Each row is a point. To make a cloud, some directions were put in groups of two or more. Within a group, all points are equally far from the middle, so they leave a hole (a ring in 2 directions, a hollow ball in 3). The other directions are filled evenly. Then the cloud was stretched, turned, moved and blurred a little. Count the holes, and give their numbers of directions, smallest first.

Cloud (20 x 3):
[[-0.33  0.42 -0.01]
 [-0.45 -0.09  0.25]
 [ 0.11 -0.25 -0.39]
 [-0.38 -0.23 -0.31]
 [ 0.27 -0.33 -0.22]
 [ 0.27  0.04 -0.33]
 [-0.16  0.46  0.17]
 [-0.11 -0.47  0.40]
 [-0.45  0.17 -0.19]
 [-0.22 -0.64 -0.08]
 [ 0.05 -0.29  0.46]
 [-0.34 -0.57  0.17]
 [-0.03  0.44 -0.32]
 [ 0.24  0.02 -0.35]
 [-0.23 -0.07  0.44]
 [ 0.06 -0.06  0.45]
 [-0.16 -0.67  0.21]
 [-0.41 -0.08  0.30]
 [-0.52 -0.10 -0.07]
 [ 0.32 -0.01 -0.25]]
Holes: 1 (3)

Cloud:
[[ 0.18 -0.35  0.34 -0.17]
 [-0.35  0.47  0.18 -0.30]
 [-0.25 -0.42  0.12 -0.31]
 [ 0.14 -0.12 -0.13  0.57]
 [-0.47  0.28  0.31  0.11]
 [-0.07  0.56  0.04 -0.05]
 [ 0.03 -0.30 -0.40 -0.34]
 [-0.49  0.42 -0.12 -0.07]
 [-0.55 -0.03  0.08 -0.55]
 [-0.54 -0.11  0.40  0.34]
 [-0.52 -0.16  0.18 -0.27]
 [-0.12  0.20  0.05  0.64]
 [-0.04 -0.28 -0.47 -0.33]
 [-0.10 -0.26  0.56 -0.17]
 [ 0.30 -0.16  0.22 -0.29]
 [-0.14 -0.17 -0.13  0.54]
 [ 0.20  0.21  0.60  0.08]
 [-0.53 -0.08  0.09 -0.51]
 [-0.02 -0.23 -0.44 -0.09]
 [-0.48  0.43 -0.08 -0.07]
 [ 0.33  0.33  0.09  0.03]
 [-0.51  0.17  0.32  0.18]
 [-0.01  0.33  0.24 -0.57]
 [-0.06 -0.23 -0.47 -0.09]
 [-0.08  0.40  0.10  0.43]
 [ 0.23  0.44  0.03 -0.27]
 [ 0.34 -0.23 -0.09 -0.01]
 [ 0.21 -0.20  0.03 -0.52]
 [ 0.29 -0.11  0.35 -0.24]
 [-0.22  0.22 -0.62 -0.12]
 [-0.16 -0.30  0.26 -0.42]
 [-0.35 -0.06 -0.56 -0.16]]
Holes: 1 (3)

Cloud, 49 rows:
[[ 0.30  0.08 -0.16 -0.04  0.38 -0.46]
 [ 0.48 -0.07 -0.01 -0.30  0.48  0.32]
 [ 0.29  0.12 -0.28 -0.11  0.40 -0.36]
 [-0.26  0.64 -0.28 -0.21 -0.19  0.33]
 [ 0.48  0.34 -0.27 -0.17  0.35  0.11]
 [ 0.11 -0.28  0.21 -0.06 -0.10  0.67]
 [ 0.31  0.10  0.08  0.42  0.44  0.54]
 [-0.04  0.42 -0.31  0.08  0.12 -0.49]
 [ 0.24 -0.08  0.03  0.13  0.69 -0.07]
 [ 0.36 -0.22 -0.27  0.32  0.26  0.57]
 [-0.20  0.29 -0.02  0.56 -0.39 -0.17]
 [-0.30  0.17  0.34  0.44 -0.36  0.18]
 [-0.21  0.34 -0.02 -0.19 -0.73  0.04]
 [ 0.26 -0.08  0.11 -0.38 -0.38 -0.19]
 [ 0.44 -0.12  0.22  0.67  0.02  0.16]
 [-0.03  0.43  0.64 -0.10 -0.14  0.24]
 [-0.33  0.11  0.08  0.01 -0.22  0.72]
 [ 0.34  0.13 -0.49 -0.18  0.32 -0.15]
 [-0.26 -0.03 -0.43 -0.51 -0.15 -0.24]
 [ 0.11 -0.29  0.08  0.00 -0.13  0.68]
 [ 0.28 -0.33  0.04  0.06  0.04  0.67]
 [-0.17  0.30  0.62 -0.18 -0.24  0.01]
 [ 0.10 -0.18 -0.71 -0.03  0.08  0.10]
 [-0.67  0.03 -0.35 -0.02 -0.30 -0.15]
 [-0.26  0.48  0.12 -0.22  0.41 -0.08]
 [-0.46 -0.37  0.16 -0.03  0.02 -0.04]
 [ 0.15 -0.05 -0.05  0.36  0.65  0.23]
 [ 0.12  0.14 -0.34  0.49 -0.15 -0.47]
 [-0.02  0.46 -0.44  0.04  0.21 -0.26]
 [-0.25  0.11 -0.02 -0.71  0.16  0.16]
 [ 0.20 -0.06 -0.68 -0.22  0.08  0.09]
 [-0.02 -0.43 -0.17  0.25 -0.42 -0.06]
 [ 0.15 -0.29 -0.03 -0.30  0.28 -0.31]
 [-0.72 -0.03 -0.17  0.09 -0.01  0.10]
 [-0.21  0.50 -0.30  0.02  0.06 -0.42]
 [ 0.35 -0.40  0.23  0.19 -0.12  0.42]
 [ 0.15 -0.34 -0.04  0.35  0.56 -0.10]
 [-0.19  0.18  0.66 -0.06 -0.22  0.22]
 [-0.52 -0.37  0.09  0.08 -0.09 -0.04]
 [ 0.20 -0.06 -0.56  0.13  0.02 -0.46]
 [-0.35  0.42  0.17 -0.21  0.24 -0.32]
 [ 0.10  0.29  0.00  0.50  0.15  0.56]
 [-0.01  0.04 -0.36  0.61  0.01 -0.37]
 [-0.23 -0.30 -0.58 -0.05  0.00  0.19]
 [ 0.56 -0.25  0.37 -0.02  0.03  0.22]
 [-0.24  0.21  0.28  0.19  0.47 -0.19]
 [ 0.56 -0.27  0.27  0.40  0.07  0.31]
 [ 0.33 -0.13  0.07  0.04  0.36 -0.44]
 [ 0.18  0.02 -0.66  0.25  0.23  0.02]]
Holes: 3 (2, 2, 2)

Cloud, 84 rows:
[[-0.06  0.35  0.18 -0.25 -0.42 -0.28 -0.46 -0.46]
 [ 0.03 -0.02  0.26 -0.32  0.50  0.51  0.57  0.30]
 [-0.49  0.09  0.28 -0.31  0.17  0.29  0.23 -0.14]
 [ 0.08  0.07  0.22  0.07  0.14  0.47 -0.11  0.69]
 [ 0.07 -0.36  0.24 -0.36  0.31  0.41  0.04 -0.23]
 [ 0.47  0.06  0.22  0.57 -0.15 -0.04 -0.20  0.11]
 [ 0.01 -0.09  0.11  0.06 -0.71 -0.03  0.42 -0.27]
 [ 0.44  0.31 -0.09 -0.08 -0.19  0.46 -0.51 -0.12]
 [ 0.14 -0.08 -0.29  0.57 -0.04 -0.26 -0.17  0.22]
 [ 0.36  0.39  0.10 -0.65 -0.15  0.61  0.39  0.31]
 [ 0.03  0.46  0.14  0.13  0.20 -0.45  0.15 -0.33]
 [ 0.30 -0.25  0.55  0.10 -0.09  0.49 -0.24 -0.01]
 [ 0.27  0.06  0.15 -0.02  0.05 -0.58 -0.13 -0.40]
 [-0.30  0.00 -0.09  0.22 -0.60  0.01  0.52  0.11]
 [-0.18 -0.35  0.59 -0.14 -0.23  0.10 -0.03  0.39]
 [ 0.36  0.51 -0.38 -0.04  0.08 -0.20 -0.14  0.19]
 [-0.31 -0.29  0.41  0.07 -0.05  0.54 -0.24 -0.02]
 [ 0.21 -0.44 -0.31  0.06  0.20 -0.07 -0.01  0.02]
 [-0.42  0.29  0.56 -0.25 -0.24 -0.15 -0.34 -0.01]
 [ 0.06 -0.34 -0.09 -0.54 -0.16 -0.15  0.02  0.41]
 [ 0.54  0.33  0.16 -0.55 -0.02  0.26 -0.08 -0.35]
 [ 0.31  0.10  0.23 -0.57  0.41  0.62  0.20  0.24]
 [ 0.01  0.12  0.41 -0.23 -0.11  0.36  0.79 -0.25]
 [ 0.04 -0.19  0.10 -0.36  0.01  0.07  0.52  0.69]
 [-0.14 -0.07 -0.48  0.07 -0.34  0.32 -0.36  0.00]
 [ 0.07 -0.27  0.46  0.23 -0.15  0.40  0.56  0.36]
 [-0.31  0.23 -0.07  0.28 -0.44 -0.43 -0.51 -0.07]
 [-0.09 -0.26  0.01  0.12  0.26  0.53 -0.40 -0.06]
 [ 0.10  0.21  0.16 -0.65  0.30 -0.22 -0.08 -0.15]
 [ 0.05  0.15 -0.03 -0.13  0.41 -0.50 -0.04 -0.02]
 [-0.06  0.33 -0.23  0.58 -0.26  0.31  0.09  0.19]
 [ 0.25 -0.40 -0.23  0.14 -0.56  0.11  0.17  0.05]
 [-0.34 -0.33  0.15  0.40 -0.48  0.02 -0.06 -0.25]
 [-0.49  0.21  0.04  0.45 -0.12 -0.05 -0.03  0.42]
 [-0.14 -0.36 -0.03  0.56  0.03 -0.41 -0.05 -0.01]
 [-0.17 -0.14  0.26  0.47 -0.02  0.55  0.17  0.39]
 [ 0.67  0.40  0.33 -0.01  0.16  0.02  0.38  0.25]
 [ 0.09 -0.65  0.43 -0.06 -0.08  0.34  0.31 -0.01]
 [ 0.31  0.26  0.34 -0.67 -0.26  0.05 -0.19 -0.39]
 [ 0.15  0.28  0.72 -0.26  0.24 -0.27 -0.26 -0.01]
 [-0.29 -0.29  0.15  0.21  0.33 -0.07  0.14 -0.28]
 [ 0.36  0.01 -0.02  0.18  0.19  0.26  0.27 -0.50]
 [-0.17 -0.48  0.01  0.06 -0.08 -0.10 -0.62 -0.06]
 [ 0.51  0.20  0.31 -0.43  0.11  0.31  0.00 -0.44]
 [-0.31 -0.49  0.17 -0.26 -0.15 -0.22  0.27  0.21]
 [ 0.28 -0.28 -0.11  0.24 -0.40 -0.31 -0.42 -0.01]
 [-0.39  0.41  0.16 -0.41 -0.30 -0.07 -0.04 -0.34]
 [-0.20  0.15  0.07  0.72 -0.14 -0.21  0.27 -0.04]
 [ 0.18  0.09  0.12  0.49  0.22  0.19 -0.56 -0.11]
 [ 0.47  0.29  0.18 -0.47 -0.28  0.00 -0.48  0.32]
 [-0.06  0.28 -0.13 -0.12  0.31 -0.22 -0.44  0.47]
 [ 0.55 -0.03  0.33  0.30  0.28 -0.19 -0.02 -0.25]
 [ 0.16  0.29 -0.10  0.20 -0.60 -0.01  0.52 -0.16]
 [ 0.57  0.10 -0.26 -0.11 -0.31 -0.06  0.43  0.00]
 [ 0.45 -0.46  0.16 -0.23  0.00 -0.05  0.08 -0.30]
 [-0.04  0.59  0.04 -0.61 -0.13  0.20  0.51 -0.01]
 [ 0.55  0.38  0.16 -0.57 -0.03  0.28  0.16  0.50]
 [ 0.16  0.38  0.58 -0.39 -0.24 -0.20 -0.51  0.05]
 [ 0.00 -0.24  0.24  0.17 -0.36  0.61  0.15 -0.36]
 [-0.01  0.20  0.11  0.24 -0.46 -0.10  0.71 -0.11]
 [ 0.42 -0.27 -0.14 -0.28 -0.29  0.04 -0.31  0.37]
 [ 0.21  0.61  0.23 -0.41 -0.01  0.35 -0.37  0.39]
 [ 0.22  0.48 -0.17 -0.15 -0.04 -0.53  0.05 -0.14]
 [-0.33 -0.09 -0.05 -0.04  0.02  0.72  0.34  0.44]
 [ 0.35  0.59  0.27 -0.31 -0.04  0.36 -0.27 -0.35]
 [ 0.32 -0.20  0.34  0.33 -0.22  0.09  0.61 -0.24]
 [ 0.20  0.43  0.40  0.34 -0.21  0.06  0.09 -0.51]
 [-0.28  0.23 -0.28 -0.16 -0.64  0.35  0.13  0.21]
 [-0.41  0.14 -0.02 -0.05  0.02  0.05  0.01  0.73]
 [ 0.40  0.41  0.33 -0.46  0.32  0.45 -0.18 -0.10]
 [ 0.34  0.58 -0.28  0.06 -0.06  0.41 -0.21  0.06]
 [-0.23 -0.06 -0.05  0.15 -0.42  0.33  0.73  0.26]
 [-0.20  0.25  0.51  0.04 -0.14  0.62  0.00  0.29]
 [ 0.31  0.36 -0.39 -0.06  0.28  0.36 -0.08  0.24]
 [ 0.63 -0.14  0.18 -0.16 -0.22 -0.38  0.10  0.00]
 [-0.40 -0.22 -0.18 -0.43 -0.33  0.01 -0.14  0.23]
 [-0.06 -0.26  0.12 -0.44  0.09  0.58  0.14  0.58]
 [ 0.07  0.05 -0.04 -0.45 -0.23  0.49 -0.05 -0.42]
 [ 0.41  0.26  0.32 -0.40 -0.60 -0.24  0.24 -0.04]
 [ 0.15  0.13 -0.13  0.17  0.25  0.55  0.13  0.61]
 [-0.27 -0.17  0.35 -0.03  0.38 -0.21  0.12 -0.23]
 [ 0.17 -0.25  0.01  0.16  0.27 -0.44 -0.36  0.27]
 [-0.24 -0.18  0.02 -0.61  0.23  0.01 -0.10  0.12]
 [ 0.31  0.24  0.11 -0.38 -0.22 -0.44 -0.39 -0.35]]
Holes: 1 (8)
